Each row is a point. The last column is the point's height on a tilted bowl or saddle (a function of degree 2), plus a little noise. Along how many of its main directions does it bend up, bend down or stay straight?
(in the rows, 128 means zero)

Points (16 x 4):
[[ 76 147 108 142]
 [165 113 134 126]
 [ 89  72 121 171]
 [189  69 166 184]
 [152 142 169  95]
 [133 114 166 118]
 [118 166 147  90]
 [121 147 106 106]
 [150 162 132  83]
 [ 92 140 110 129]
 [119 167 127  89]
 [ 88 104 209 135]
 [158 170 165  73]
 [121  59 111 168]
 [127 151 174  90]
 [147 141 208  91]]
Directions: 1 up, 0 down, 2 straight

Points:
[[155 199  63  71  39]
 [128 152 139 176 125]
 [133 162 192  97  99]
 [131 166  97 108 124]
 [200 118 119 122 178]
 [155 134 114 184 107]
 [153 174  46  87  70]
 [104 131 104 110 160]
 [110 125 107 142 141]
 [132 130 105 112 150]
 [172 166 135 134 130]
 [108 146  98  68 148]
 [115 126 143  80 138]
 [ 89 106 107 122 160]
 [ 86 120  78 153 145]
 [189 125  80 164 100]
 [125 113  78  74 187]
 [129 142 137 143 136]
 [152  64 134 132 178]
 [ 90 137 119 173 125]
 [ 96 106  82 159 130]
 [136  88 197  90 123]
 [142  88 183 120 143]
 [189 130 178 152 183]
 [100  92 141 110 144]
 [214 145 148 152 177]]
Directions: 2 up, 2 down, 0 straight

Points, 44 rows:
[[141 121 165 142 107 105 138]
 [153 153 119 139 120 105  97]
 [178  74 173 120 130  83 153]
 [ 80 158 165 188  91  90 137]
 [153  84  76 158  90  53  57]
 [126 100 115  90 106 105  96]
 [117  65  70 189 150 160 172]
 [120 165 101 154 132 193  98]
 [163 134 173 187 120  71 140]
 [128 126 157 104  68 119 121]
 [ 95  87 130 144 143  56 101]
 [191  89  96 193 154 158 164]
 [140 125 120  90 153  96  97]
 [ 53 150 100 166 105 166  74]
 [150 118 122 133 111 135 121]
 [149 164 167 127 123 146  93]
 [132 127 149 101 100 108 111]
 [ 90 113 180 164 135 148 140]
 [121 157 124 158 126  68  93]
 [161 110 167 180  92 155 157]
 [ 83 126  83 117 110 225 102]
 [158 171 100 146 103 129  85]
 [145  99 135 125 119 179 146]
 [128 114 140 151 118 173 137]
 [157 157 143 141 145  56  99]
 [ 87  75 100 138 157 185 169]
 [143  93 125 150 122  85 120]
 [118 125 167 171 139 150 137]
 [146  84  67 140  65 138 102]
 [ 70 109 122 111 125 124  84]
 [114  52  73 121 149  74  77]
 [143 133 161  70 124 121  95]
 [ 70 144 142 184 176 158 117]
 [161 143  99 173 114 160 118]
 [154 193 135 124 114  65  85]
 [127  95 133  98 128 137 123]
 [210 144 139 160  95 141 112]
 [133 166  83  64 175 201  74]
 [141 108 145 130 209 135 145]
 [143 115 215 132 187 170 125]
 [ 82 142  88  91  72 103  36]
 [ 89 154 150 127 218 142  91]
 [138 167 103  91 113 134  64]
 [ 91 123 116 116 115 161  94]]
Directions: 1 up, 2 down, 3 straight

Points, 63 rows:
[[ 75  97 130 126 110 152 143 141 121]
 [112  90 130 104  98 137 131 126 144]
 [ 92 111  78 135  98 127 157  59 153]
 [181 187 165 154 186 156 140 152 111]
 [174 135  89 117 143 168 180 188 103]
 [152  79 167  94 150 129 132 116 157]
 [162 103 132 174 136 124  99  77 179]
 [168 142  88 141 127 127 140 115 123]
 [161 132 103 196  83 139 136  50 152]
 [147  66  59 101  66 107 205 182 150]
 [122 143 115  90  85 210 174 104 188]
 [ 88 149 144 118 149  52 110 125 151]
 [162  39 139  81 124 160 154 128 137]
 [164 214 132 111 122 174 133  98  71]
 [ 65 116 136 188 138 114 141 108 162]
 [156 219  80  79  82  83 170  77 124]
 [ 84  70 143  87 126 149 167  51 106]
 [109 132 154 125  99 134 152 122 155]
 [ 92  64 122 199 129  97 111 113 162]
 [139  96 114 163  66 157 150 103 171]
 [101 107 104 228 116 153 133 205 185]
 [108 104  93 153 177 178 188 109 106]
 [151 153 122  59 159  63  93 167 118]
 [190 193  93  55 125 124 145 224  85]
 [125 141  97 109 157 167 130 113 114]
 [133 109 118 120 121 108 177 107 140]
 [ 95 118 121  99 137 119 186 131 116]
 [ 93  90  91  94 145  92 109 126  96]
 [159 162 145 121 115 145 162 115 124]
 [ 82 169 172 114 174 130 125 149 113]
 [135  86 164 128  91  63 104 108 223]
 [107 102 206  90 102 166 161  93 179]
 [136 194 134 125  81 151 179 134 143]
 [ 81 174 230 109  88 158 144  84 188]
 [124 128 110 154 164 128 158 114 131]
 [157  64 173  96 184 141 160 165 122]
 [ 79 119 117 117  96 166 121 119 151]
 [114 130 117 158 161 111 135 184 146]
 [112 137 111 121  97 122 161 160 150]
 [149 173 179 183 125  78 101 125 150]
 [111 106 181 145  73 107 180 154 227]
 [135  91 115 143 121 111 158 177 139]
 [166 126 166 141 145 105  87 125 171]
 [130 176 114  80 123 191 142 103 135]
 [106 183 128  58 164  87 119 171 101]
 [163 125 117 167 115 105 148  99 153]
 [129 150 178  97 116 167 107 171 126]
 [118 135 138 112 153  88 116 180 131]
 [ 65 134  92 142 119  62  99 194 164]
 [150 107 112 105  54 144 148 166 189]
 [164 124 110 192  89 112 138 140 156]
 [ 99 122 115 178 147 134 121  88 144]
 [177 179 152 143  78 130 113 131 106]
 [115 155 147 156 155 110 140  94 136]
 [109 130 130  81 146 120 141 114 111]
 [144 130 147 116 107 127 167 142 151]
 [ 68 153  52 145 149 188  62  94 212]
 [144  54  77 108 106 115 133 101 141]
 [122  83 109 174  72 143 112  97 170]
 [157 136 163 131 123 149 180 145 142]
 [214  71 100 118 108 115 129 209 174]
 [126 127 137 130 142 109 149 156 136]
 [ 61 148 142 101 166 103 149 159 127]]
Directions: 3 up, 1 down, 4 straight

Points, 60 rows:
[[ 23 145 189 108 204 181 128  90   7]
 [136  45 117 122 159 114 109 124 145]
 [ 82 159 116 189 160  41 191 129 108]
 [ 94 178  85 143 118 167 155 110 104]
 [185 115 143  98 148 152 178 180 131]
 [ 94 141 134  82 136 163  94 156  89]
 [ 99 130 144  90 185 150 126 142  75]
 [119 135  53  86 160 142 155 123  77]
 [135 132  28 105 136 162 104 143  98]
 [100 134 126 114 171  97 118 147 115]
 [ 83 157 183 158 145 191 134 143 106]
 [111 192 148 150 147  75 152 154 112]
 [163 136 137  98 100 150  32 106 123]
 [131 109 169 154 158  90 114  86 127]
 [131 143 141 100 135 136 175 183 109]
 [171 151  88 129 114 143 140 178 139]
 [120 108 115 119 116 148 146  32 133]
 [111  83 136 101 184 147 113 225 137]
 [110 160 102 137 100 157 127  88 117]
 [150 122 189 174 104 124  58  76  90]
 [ 59 132 160 159 141 109 131 138 123]
 [ 74 102 166 103 163 146 166 177  99]
 [ 89 151 119 123 102 129 161 182 109]
 [ 93 130  76 139 101 162  75  99  89]
 [148 177 154  86 141 124 103  79 104]
 [168 142  84 120  87 187 154 176 124]
 [182  76 124 156 128 130  90 145 149]
 [107 146 162 118  77 104 153 130 126]
 [118 108 115 159 123  81 143 148 139]
 [123 112  98 169  89 134 148 139 119]
 [134 151 190 141  86  99 127 140 134]
 [129  82  96 120 151 130  93 131 124]
 [134 116 105 120 156 143 103 110 120]
 [161 154 109 154 101 149 123 131 132]
 [154  90 115 166 133 158 104  85 129]
 [134  87 145 112 182 121 135 147 129]
 [ 86 146  44 143  33 182 116  89  62]
 [ 98 126 143  93 139 119  84 121 112]
 [157 130 149 155 142 150 151 127 135]
 [185 115 161 119  97 127  77 137 143]
 [110 139 109 213 231  75 130 162  56]
 [ 95 120 136  68 176 106  73 120 103]
 [114 104  85 122 186 122 162 217 100]
 [107 176 105 136 138  90 227 107  86]
 [139  68 140 173  87 160 128 142 141]
 [170 156 133  79 134 115 156 131 105]
 [ 75 114 156  41  89 159 190 175  40]
 [116 120 111  97 138 103  75 125 129]
 [182 173  54  94 217 131  99 122 134]
 [136 160 190  84 140 161  51 103  87]
 [ 73  66 132 195 128  93 156 130 164]
 [206 148 126 111 135 115 112 125 149]
 [138 115  66 178 136 192  98 135 115]
 [136 125 122 102  97  87 133  99 129]
 [120 118 154 126 124  98  91  72 125]
 [148 101  98 124 159 144 113  48 129]
 [153 100 132 181 167 130 142 108 135]
 [128 101  95 128 114 141 122 132 119]
 [132  89 131 159 157 124  78 174 140]
 [181 137  85 146 133 135 133  76 131]]
Directions: 3 up, 4 down, 1 straight

Points, 61 rows:
[[135 138 133 163 109 145 174 173 180]
 [172 127 138 147 128 138 121 162 148]
 [125 180 152  91 167 147  82 128 140]
 [151 100 130  49 154 139 142 146 166]
 [115 125  98  94 133 149 128 138 140]
 [138 176 126 159 140 111 120 125 138]
 [158 118 179 120 129 187 127 130 154]
 [ 84 134 148 100 168 103 143 176 166]
 [125  68 117 126 170  55 146 137 167]
 [135 105 104 132 131  86 152 121 151]
 [141  85 161 147 148 130 111 129 138]
 [120 129  87 120 168 169 146 115 146]
 [127 117 111 137  90 111 150 127 152]
 [173 108 111 123  98 107 172 138 160]
 [110 124 130 107 119 143 140 158 146]
 [132 139  70 119 136 177 106 125 131]
 [125 186 156 148 134 145 151 106 155]
 [ 80 134 118 102 111  98 103 129 136]
 [145 163  93 182 108 103 109  78 155]
 [133 150 133 105 120 137 141 213 173]
 [120 142  67 143 141 154 107 164 141]
 [ 87 103 115 157 110 121 113 135 136]
 [155  86  95 116 175  71 168  83 178]
 [117 134 120 187  82 129 146 152 171]
 [161 148 113 186 173 124 136 120 155]
 [138 139 131 170 123  56 125 127 162]
 [174 149 129 150 137 129 106 152 144]
 [ 79 186 116  75 114 114 113 154 149]
 [106  99 208 152 147  95 127 162 177]
 [134 164 135 105 169 134 177 139 173]
 [141 127 156 249 147  60 135 107 226]
 [136 144 125 149 104 121 159 127 157]
 [ 97 160 132 137 113 120 139 127 144]
 [100 117  85 111  67 162 133 104 157]
 [159 108 108  91 142 144 109 127 135]
 [ 96 125 100 156 129 126 105 144 130]
 [ 82 137 144 169 111  92 203 168 213]
 [ 87  99 194  81  84  75 107 109 172]
 [211 142  77 129  99  92 156 111 182]
 [ 94 109  87 108 142  33 186 163 192]
 [163 160 104 100 109 156 151 150 164]
 [105 114 147  81 129 121 132 115 144]
 [148 100 106  94 116  99 103 159 140]
 [103 186  83 120 147 106 129 159 150]
 [149 193 132 103 124 147 124 156 151]
 [176 120 160 166  69 135 108 110 158]
 [116 130 105 102 141 116  95 131 129]
 [147 108 165 174 160  93 144 119 168]
 [113 155 126 117 166 158 135 149 147]
 [164 220 100 138 151 107 103 113 148]
 [136 167 118 121 178  72  63 113 153]
 [133 104 116  87 140 135 171 157 163]
 [113 199 122 164 149 131 157 149 162]
 [133  94 166 163 146 129 147 168 165]
 [120 122  46 143  94  89 173 132 189]
 [108 114  95 142 122 106 166 149 161]
 [139 129 169 148 139 126 151 124 155]
 [119 165 160 133 175 146 160 123 164]
 [127 140 134 136  92  96 113 166 141]
 [ 88 131 140 116 109 158 107 106 129]
 [ 88 114  74 144  76 114 140 167 172]]
Directions: 6 up, 0 down, 2 straight

Points:
[[ 75 159 136 157 105 142  99 168 160]
 [ 59 136 132  98 179  63  69 146 214]
 [111 133 101  64 208 106 149 159 166]
 [112 137 106 139 140 114 163 128 141]
 [106 154 139 140 159 115  80 180 163]
 [140 127 167 119 132 120 183 197 180]
 [165 102 177 125  86  96 145 127 129]
 [144  85 172  85 105  79 144 193 184]
 [120 126 138 141 138 154  93 147 148]
 [116 199 122 106 148 171 156 108 166]
 [157 151 171 184  89 153 137 113 124]
 [163 109 103 147 152 131 128 118 117]
 [104  42 143 191 150 177 146 149 108]
 [160 136 132 108  81 149 147 100 119]
 [148 138 157 123 152  94 160 172 175]
 [147 106 167 138 132  84 136 102 126]
 [111 142 135 196 156 176 192 136 120]
 [137 154 113 182 133 171 152 198 159]
 [133 124 111 113 153   7 153 181 246]
 [154  83 111 157 127 201 114 120 126]
 [ 97 155 182 209 118 116 138  88 103]
 [153 144  57  97 164 120 176 121 152]
 [ 99 144 207 107 131 118 152 109 145]
 [106 139 171 178 155 132 147 119 126]
 [117 124 131  75 126 109 102 149 145]
 [ 60 123  83  88 103 125 118  82 168]
 [123  56 186 118  78  66  97  90 142]
 [111 111 151 113  48 111 111 137 110]
 [152 153 180  85 177  64 154 202 237]
 [135 148 137 103 176 146  98 103 136]
 [179 209  93 107 126  77  97  60  50]
 [168 144 170 114  94 121 116  77 100]
 [135 158  79 179 139 131 143 141 139]
 [100 142  95 114  72 155 144 152 139]
 [123 137 121  98  86  95 157  84 107]
 [139  72 117 170 114 137 139 119 112]
 [ 81 137 124 137 136  95 188 166 170]
 [113 156 143 155 142 194 147 137 146]
 [110 213 136 137  98  95 154 148 154]
 [123 165 153 158  81 196 172 114 169]
 [129 170 137  64 200 106  92 106 147]
 [ 90  91 178 112 128 126 132 123 151]
 [136 213  98 145 125 169 108  71 153]
 [ 94 183 203  67 100 155 114  84 177]
 [148 118 117  93 138  67 166 154 169]
 [115 136 112 184 154 110  79  82 116]
 [129 173 177 131 188  89 169 170 180]
 [ 77 100 179 134  85 128 145 148 140]
 [ 91 147 157 127 127 166 150 171 150]
 [118 129 137 146  91 127  98 115 124]
 [217 162 148  75 138 146 136  72 120]
 [155  95 121 130 160  70 107  75 123]
 [128 118 157 159 138  91 173 146 151]
 [144 100 173  86  92 107 107 158 154]
 [141 175 143 129  90  84 138 107  97]
 [142  71 161 126 158 103 160 168 175]
 [ 94  68 102 117 177  88 156  92 161]
 [200 163 152 138 183  77 147 145 160]
 [124  57 104 141 140  70 106 169 180]
 [107 106  98 127  63 128 133 177 114]
 [137  91 140 147 128 112  86  72 123]
 [ 75  79  73 158 132  87 141 144 164]
 [ 77  67 114 139 147 147 143 110 127]
 [155  98 159 101 119  88 151  89 118]
 [ 96 164 203 140  78  56 124  78  78]
 [131 154 129 108 147 121 129  85 123]
 [110 147 167  90 125 117 146  45 122]
 [115 117 123 150 167  88 180 119 151]
 [155 138  80 125 133  75 149 116 134]
 [119 101 111  93 137 152 122  90 128]
 [117 135 134  83 177 173 132 117 134]
 [110  98 132 160 122 110 181 131 130]
 [182 111 182 109 143 149 110  99 152]
 [126 160 117 158 139 114 192 132 152]]
Directions: 3 up, 2 down, 3 straight

Points (62 x 9):
[[129 183 167 164 122  96  99 181 108]
 [113  98 143  39 117 180 148 131 102]
 [142 152 175 166 160 138 114  70  88]
 [162 180 133 107 102  86 140 126 122]
 [160 102 101 191 159 143 131 172 113]
 [149 140 186 164 153 151 129 146 114]
 [ 89 121 111 192 106 104 103 163 147]
 [ 72 119 137 121 111  86 120 155 131]
 [137 139 118 174 130 125 107 140 120]
 [144 144 174 150 159  87 102 103  98]
 [ 50 109  65 151 104 181 114 102 169]
 [ 91 140 176 224 121 155 120 140 140]
 [127 110 129 122 164 121  79  96  83]
 [169 190 134  85 170 199 157 161 114]
 [161 129  70 177 142 137 116 108  94]
 [ 37 121 184 108  58 140 142 142 111]
 [176 172  59 128 174  99  99  62  73]
 [168 118 156  90 141  91 150  90 111]
 [158 179  65  90 115  75  99 116 116]
 [ 98 142  99  40 131  97 106  66 115]
 [174 114 157 114 145 156 162 112  88]
 [ 46 155  92 142 155 140 137  82 156]
 [233 106  81  89 127 153  86 108   9]
 [152 119  87 111 101  42 144 100 119]
 [128 108  97 126 180 118 118 190 129]
 [132 125 133 129 127  76 160 139 126]
 [112  97 130 107  52 104 207 160 155]
 [181 126 149 150 132  95  85 158  80]
 [116  72 162 134 155 125  50 126  84]
 [109 145 102 130 125 123 115 165 140]
 [ 96 103 165 133 125 103 111 186 123]
 [ 90 121 196 138 106 149  94 130  87]
 [168 129 199 172 114 151  98 105  52]
 [156  88 109 132 123 127 179 199  94]
 [ 92  77 144  97 132 189 125 133 107]
 [132 177 149  98 119 105  56 141  90]
 [ 51 112 176  83 154 145 110 162 122]
 [180  70 118 130 133 143 131 130  57]
 [120  96 124  85  72 151 112 130 104]
 [196 133 113 138 141  97 116 167  74]
 [ 96 126  27  68 109 131 137 166 149]
 [152  77 146 119 111 176 146  90  69]
 [ 99 111 180 137 145 138 110 176 134]
 [145 144 149 129 195 125  59 133 118]
 [108  97 159 138 131 180 154 185 135]
 [ 89 166 104 153 156 152  98  93 126]
 [181 117 156 135 148  72  85 206  84]
 [185 176 115 176 102 121 172 105 107]
 [161 110  99  84 124 124  79 101  72]
 [130 120  80  87  97 145 132 166 122]
 [130 163 140 152 119 110 136 156 127]
 [ 92 101  78 186 113 125 138 170 174]
 [112 182 137 135 102  88 143 102 140]
 [147 154 148 151 142  98 141 141 120]
 [155 200 152  91 161 119 146 140 141]
 [106 128 126 140 176  82 171 126 148]
 [130 104  99 200 164 135 100 147 130]
 [176  95 174 176 119 129 138 126  60]
 [131 212 164 172 125 136  83 125 108]
 [189 157  99 123 165 221 154 161  77]
 [117 103 118 153  96 106 188 199 133]
 [166 155 145 164 146 107 167 144 113]]
Directions: 2 up, 4 down, 2 straight
